Every row gives one point. Each copy is the shape, with its points in the same order, stretched, turned, moved and blurred by noise. Some copies are also mirrored. Which?
In the rows, zero is written as 128.

Shape (5 x 2)
[[143 108]
 [129 119]
 [171 124]
 [ 70 156]
 [ 86 162]]
Copy 1 (5 x 2)
[[112 106]
 [131 101]
 [102 128]
 [198  94]
 [196 106]]
Copy 1 is: mirrored
Copy 2 (5 x 2)
[[148 162]
 [137 144]
 [189 150]
 [ 80  85]
 [100  82]]
Copy 2 is: mirrored
Copy 3 (5 x 2)
[[129 142]
 [132 135]
 [170 137]
 [ 84  92]
 [108  90]]
Copy 3 is: mirrored
Copy 4 (5 x 2)
[[155 127]
 [137 128]
 [163  91]
 [ 61 143]
 [ 68 127]]
Copy 4 is: mirrored

Shape (8 x 2)
[[171 175]
 [148 108]
 [126 144]
 [146 156]
 [150  89]
 [ 95 172]
 [ 80 110]
 [ 74 153]]
Copy 1 (8 x 2)
[[165 193]
 [173 121]
 [137 149]
 [151 167]
 [183 103]
 [ 98 166]
 [111 102]
 [ 88 140]]
Copy 1 is: only turned
Copy 2 (8 x 2)
[[187  85]
 [158 147]
 [140 108]
 [163 104]
 [157 166]
 [116  83]
 [ 94 135]
 [ 96  94]]
Copy 2 is: mirrored
Copy 3 (8 x 2)
[[ 84  90]
 [155 113]
 [118 141]
 [108 118]
 [164 109]
 [ 94 168]
 [160 181]
 [125 187]]
Copy 3 is: mirrored

Shape (7 x 3)
[[133 168 147]
 [ 95  82 123]
 [ 58  64 121]
 [130 173 138]
 [165 170 119]
 [137 121 130]
 [161 146 164]]
Copy 1 (7 x 3)
[[143 152 130]
 [137  83 154]
 [152  53 149]
 [141 152 120]
 [114 163 127]
 [120 133 145]
 [130 158 160]]
Copy 1 is: mirrored
Copy 2 (7 x 3)
[[165 127 103]
 [108 122 157]
 [ 87 140 173]
 [157 129  93]
 [160  96  83]
 [138 105 123]
 [180 104 118]]
Copy 2 is: only turned
Copy 3 (7 x 3)
[[168 107 145]
 [ 71 150 141]
 [ 41 184 164]
 [168 120 142]
 [175  92  93]
 [122 112 117]
 [137  67 137]]
Copy 3 is: only turned
Copy 4 (7 x 3)
[[131 182 110]
 [143  87 186]
 [138  74 233]
 [127 175 114]
 [110 163  87]
 [133 126 117]
 [171 151  98]]
Copy 4 is: only turned

Shape (8 x 4)
[[ 99 179 165  95]
 [125 150 144  72]
 [129  91 109 164]
 [148 120 141 142]
 [135 161  90 171]
 [118 122 188 145]
 [158 115 108 137]
 [ 99 129 178 131]]
Copy 1 (8 x 4)
[[ 84 182 136  96]
 [124 190 125 106]
 [125  91 151 145]
 [118 129 173 131]
 [124  81 160  74]
 [ 67 141 168 164]
 [149 122 164 123]
 [ 76 156 152 151]]
Copy 1 is: mirrored
Copy 2 (8 x 4)
[[198 165 181 165]
 [205 150 139 131]
 [ 73 101 102 127]
 [129 119 108 163]
 [ 82 192 120 151]
 [147  88 151 188]
 [113 135  82 133]
 [156  95 170 175]]
Copy 2 is: only turned

Shape (12 x 6)
[[137 158 126 124 126 186]
 [106 130 107 149 170 111]
 [150  89 177 118 127  78]
 [179 108 127 159  84  97]
 [126 163 115 148  96  81]
 [149 153 174  67 146 154]
 [169 149 137 112  99 114]
 [161 176 146 193 133 131]
 [111 151 123 133 113 138]
 [119  84 103 117  75  88]
 [137 138 144 150 119  98]
 [ 94 158 177 194 159 132]]
Copy 1 (12 x 6)
[[171 145 102 153  91 114]
 [108 131 132 153 173  97]
 [144  93 175  45 175 132]
 [139 133 105  71 175 199]
 [ 95 155  79  69 142 144]
 [200 124 144  80 102  54]
 [160 142  97  58 135 132]
 [133 222 124 127 143 151]
 [122 136 103 120 105 119]
 [107  58  95  72 151 175]
 [120 143 130  85 147 140]
 [ 92 184 182 152 114 120]]
Copy 1 is: mirrored
Copy 2 (12 x 6)
[[134 176 116 131 124 175]
 [125 115  96 108 175 161]
 [135 101 160 178 161 111]
 [111 128 176  95 108 116]
 [108 178 120  74 165 117]
 [164 164 114 207 150 156]
 [144 169 148 126 127 121]
 [133 163 166  77 159 164]
 [106 176 108 117 160 155]
 [ 82 136 121 124 132  96]
 [120 138 143 118 164 137]
 [108 139 145 134 211 198]]
Copy 2 is: mirrored
Copy 3 (12 x 6)
[[116 118 133 125 105 180]
 [101  98 100 106 166 125]
 [127 175 157  62 136  72]
 [100 145 145 115  74  66]
 [ 81 163  90 107 110 107]
 [148 171 142  43 122 177]
 [116 171 125  75  81 120]
 [ 50 102 126 104  89 144]
 [103 141 115 127 130 144]
 [137 178 126 137 124  55]
 [ 89 146 125  96 123 106]
 [ 47 106 139 119 168 155]]
Copy 3 is: mirrored

Shape (11 x 6)
[[108 136 134 164 154  87]
 [129 106 148  73  81 105]
 [134 124 196 130  88 134]
 [102 112 164 120  54 138]
 [138 102  85 141 177 133]
 [121 108 112 135 174 101]
 [124  99 177  76 118 144]
 [120 166  91 138 189 116]
 [157 137  98 143 154 114]
 [114 126 147  83 121 152]
 [156 143 101 150 186  96]]
Copy 1 (11 x 6)
[[ 76  93 135 128 146  74]
 [156 148  99  34 156 110]
 [189  90 148  76 165  91]
 [161 135 174  44 161  96]
 [ 79 117 130 153 114 160]
 [ 69 102 116 126 139 125]
 [171 114 102  68 195 144]
 [ 63 136 100 183 153 124]
 [104 118 113 150  99 120]
 [150 143 111  95 189 153]
 [ 77 102  93 167 110 117]]
Copy 1 is: only turned
Copy 2 (11 x 6)
[[116 144 122 175 167 146]
 [106 147  98 120  80  75]
 [102 161  60 143  76 160]
 [ 83 164  89  92  81 143]
 [129  70 100 134 195 125]
 [118 110 102 162 178 108]
 [107 149  35 127 105  97]
 [177 123 114 145 198 136]
 [152  85 121 149 153 142]
 [135 151  58 105 126 108]
 [161  90 129 180 171 139]]
Copy 2 is: mirrored
Copy 3 (11 x 6)
[[128 109 137 148 167  74]
 [117 114 163 119  70 146]
 [122 154 182 170 123 170]
 [135 162 192 118 105 150]
 [178  78  95 130 159 120]
 [142  75 114 135 154  97]
 [108 118 149 128 109 193]
 [148 120  67 141 161  83]
 [160 104 101 160 132 107]
 [132 141 128 124 111 168]
 [149  89  86 171 148  85]]
Copy 3 is: mirrored

Shape (13 x 8)
[[ 10 137 126 125 147 141 115 119]
 [154 124 142 117 133 139 127 183]
 [149 115 107  97 133 157  94 132]
 [126 141 126 136 144 145 123 144]
 [120 139 117  90 113 130 119 114]
 [136 125 143 134 135 142 106 122]
 [ 96 141 115 136 145 135 136 115]
 [138 143 111 134 149 132 132 128]
 [153 133 130 134 138 133 137 117]
 [141 117 114 129 115 166 127 128]
 [130 120 122 102 152 141 136 113]
 [121  97 109 124 125 128 111 133]
 [153 141 116 131 137 133 117 135]]
Copy 1 (13 x 8)
[[146  65 165  90  62 143 154 215]
 [104 152 120 188 129 144 148 129]
 [124 119  78 132 143 179 118 112]
 [116 111 133 142 143 137 143 151]
 [142 126 105 104 111 142 141 115]
 [124 116 131 141 136 155 116 137]
 [125  83 147 112 121 124 148 156]
 [112 111 126 127 143 120 142 136]
 [114 118 135 141 148 126 135 108]
 [136  96 110 155 147 164 133 118]
 [106 106 124 121 123 144 140 104]
 [125 106  99 157 105 138 105 138]
 [114 121 110 138 150 133 122 141]]
Copy 1 is: mirrored
Copy 2 (13 x 8)
[[  7 146 146 141 157 164 117 110]
 [145 129 103 109 103 164 114 152]
 [157 122 129 141 118 141  73 108]
 [123 151 125 130 125 152 123 129]
 [116 111 120 122 139 125 111 102]
 [138 127 154 131 127 130 104 139]
 [ 91 149 125 145 146 141 134 119]
 [133 153 115 140 138 135 125 127]
 [148 131 126 137 135 126 130 136]
 [141 128 134 149 105 145 119 109]
 [134 119 119 148 153 145 113 121]
 [115 125 118 154 113 132  96 127]
 [148 145 119 128 124 128 113 128]]
Copy 2 is: only turned
Copy 3 (13 x 8)
[[ 53 143  99  67 150 122 116 129]
 [149 158 142 163 107 113 113 181]
 [163 142 125 126 123 165  89 156]
 [140 149 108 141 125 129 133 152]
 [134 137 153  98 111 157 120 139]
 [131 136 119 155 114 140 113 134]
 [122 127 111 113 136 129 146 130]
 [162 140 114 136 130 131 148 133]
 [156 122 131 154 123 136 147 134]
 [139 108 117 139 117 159 117 168]
 [149 129 143 125 149 140 122 129]
 [140 112 128 118 111 125  95 147]
 [164 142 119 145 109 137 136 140]]
Copy 3 is: only turned
Copy 4 (13 x 8)
[[ 96 153 104 118 162 224 109 161]
 [143  83 121 106  93 106 123 163]
 [154 113  98 103 116 127 100  95]
 [137 135 110 103 121 128 131 157]
 [105 124 101 123 123 140 107  91]
 [147 141 128 116 131 115 109 134]
 [114 153 110 112 143 157 141 138]
 [130 139 107 107 134 123 145 138]
 [133 141 131 110 126 105 137 125]
 [146 141 119 113  97 129 128 107]
 [123 122 129  89 133 137 124 103]
 [143 113 113 140 132 148 124 115]
 [139 133 103 117 125 108 133 137]]
Copy 4 is: only turned

Shape (13 x 9)
[[164 102 118 156 171 114 168 136 171]
 [117 117 143 140  80 173 102 138  96]
 [163 145 144  83 116 114 111 119  97]
 [ 93 186 133 108 144 131 175 184 141]
 [ 88 112 113 134 181 165 136 107 167]
 [ 87  87 123 147 182 112 108 181  91]
 [115 159  71 132 144 120 187  95 170]
 [ 97 185  86 155 127 174 105  89 136]
 [ 87 140 158 136 164 117 116  95 130]
 [125 126 143  77 142  78  88 155 112]
 [ 65 132 119  74 105 105 140 184 173]
 [131 150  88  77 167  92 165 169 124]
 [153 142 143 146 140 168  89 138 134]]
Copy 1 (13 x 9)
[[142 113 140 165 144 101  95 123 171]
 [197 143  89  94 130 148  78 111  87]
 [172 146  92 120 133 110 169  93  95]
 [160 163 149  90 163 123 155 161 153]
 [123 159 104 114 111 145 103 128 198]
 [ 89 109 142  88 145 132  99 112 124]
 [141 127  91 137 103 124 141 189 193]
 [175 185  78 102  65 125  99 180 145]
 [107 179 115 128 109 160 140 114 115]
 [115 152  91 123 165 107 167  87  90]
 [131 150  77 103 212 136 150 143 139]
 [132 111 119 100 153  91 179 144 166]
 [177 170 120 115 119  85  92 109 131]]
Copy 1 is: mirrored
Copy 2 (13 x 9)
[[186  80 131 148 127 121 148 181 124]
 [ 86 144  90  75  98 180 180 121 141]
 [107 143 113 115 121 123 106  52 149]
 [124 171 136  67 135  65 114 185 114]
 [154  79  87 100 202 150 161 188  94]
 [194 166  98 141 174 116 204 150 107]
 [130  86 126 132 126  96 118 178  65]
 [119 148  64  86 130 176 134 157  57]
 [144 139 148 115 197 165 145 125  83]
 [121 169 103 164 171 102 112  79 140]
 [ 57 147 102 139 166  70 115 183 135]
 [149 137 105 139 143  26 106 131 120]
 [149 149  67  87 128 183 139 139 137]]
Copy 2 is: mirrored

Shape (12 x 9)
[[ 77 177  78 110 103 142  92 113 111]
 [129  99  91 161 181 184 180 116  98]
 [137  95  81  79 127 152 112 137  94]
 [146  93 153 177 156 116 140 113 156]
 [ 79 113 116 160 155 147 177 146 142]
 [172 117 175 135 127 168 175 119 151]
 [136 114 144 176 100 184 115 178 126]
 [138 144 129 142 133 177 164 134  96]
 [131 164 176  98 145 129 188 178 191]
 [121 156  73 165 173 133 147 180 138]
 [161  93  90 150 167 158 123  97 165]
 [113 152 147  87 180 171 132 148 110]]
Copy 1 (12 x 9)
[[139 116 157 114 144  54  94 167  71]
 [174  92 167 140 150 137  69 133 160]
 [162 164 166 132 182 111 116 156 109]
 [105  97 118 132 103 183 129 124 134]
 [166  96 140 117  67 150 115 123 138]
 [153  73 123  95 132 161 165  78 157]
 [153 128 160 186 123 106 167 112 124]
 [151  97 169 117 150  91 111 101 155]
 [153  95  66  81  53 162 188  94 179]
 [154 136 119 175 113 106  90 139 142]
 [160 101 115 161 173 165 105 140 109]
 [156 101 140  90 150  85 146 167 172]]
Copy 1 is: only turned
Copy 2 (12 x 9)
[[121  99 123 204 145 115  95 117 101]
 [ 64  85 102 107 109 131 106 163 187]
 [111 166  98 165 129 178  92 100 116]
 [135 149 157  92  94 131 171 166 138]
 [ 81 110 134 123 179 112 155 142 181]
 [177 102 162 110 119 177 117 127 158]
 [ 63 121 161 101 154 166  93 114  82]
 [112  71 123 114 137 145  86 128 134]
 [186 126 188 105 175 121 146  44 189]
 [ 42 102 130  74 102  84 140  79 139]
 [105 146 156 131  30 144 127 136 167]
 [128 145 154 140 156 100  48 111 177]]
Copy 2 is: mirrored
Copy 3 (12 x 9)
[[ 76 169  89 185  81 150  80 155 177]
 [ 96  80 132  89 130 146 167 115 142]
 [121 160  71  88 138 179 116 151 152]
 [153 137 149 115 106  89 121  97 126]
 [101  87 124 161 108  79 173 139 134]
 [115 140 106 109 176 120 145  68 120]
 [ 75 112  92  99 148  73  95 108 140]
 [ 79 113 121 110 174 136 136 116 125]
 [165 118  93 191 211  90 171 112 133]
 [139  90 137 142 164  95 126 149 190]
 [143 146  98 100  89 151 107  76 192]
 [149  98  97 148 162 175 122 141 109]]
Copy 3 is: only turned
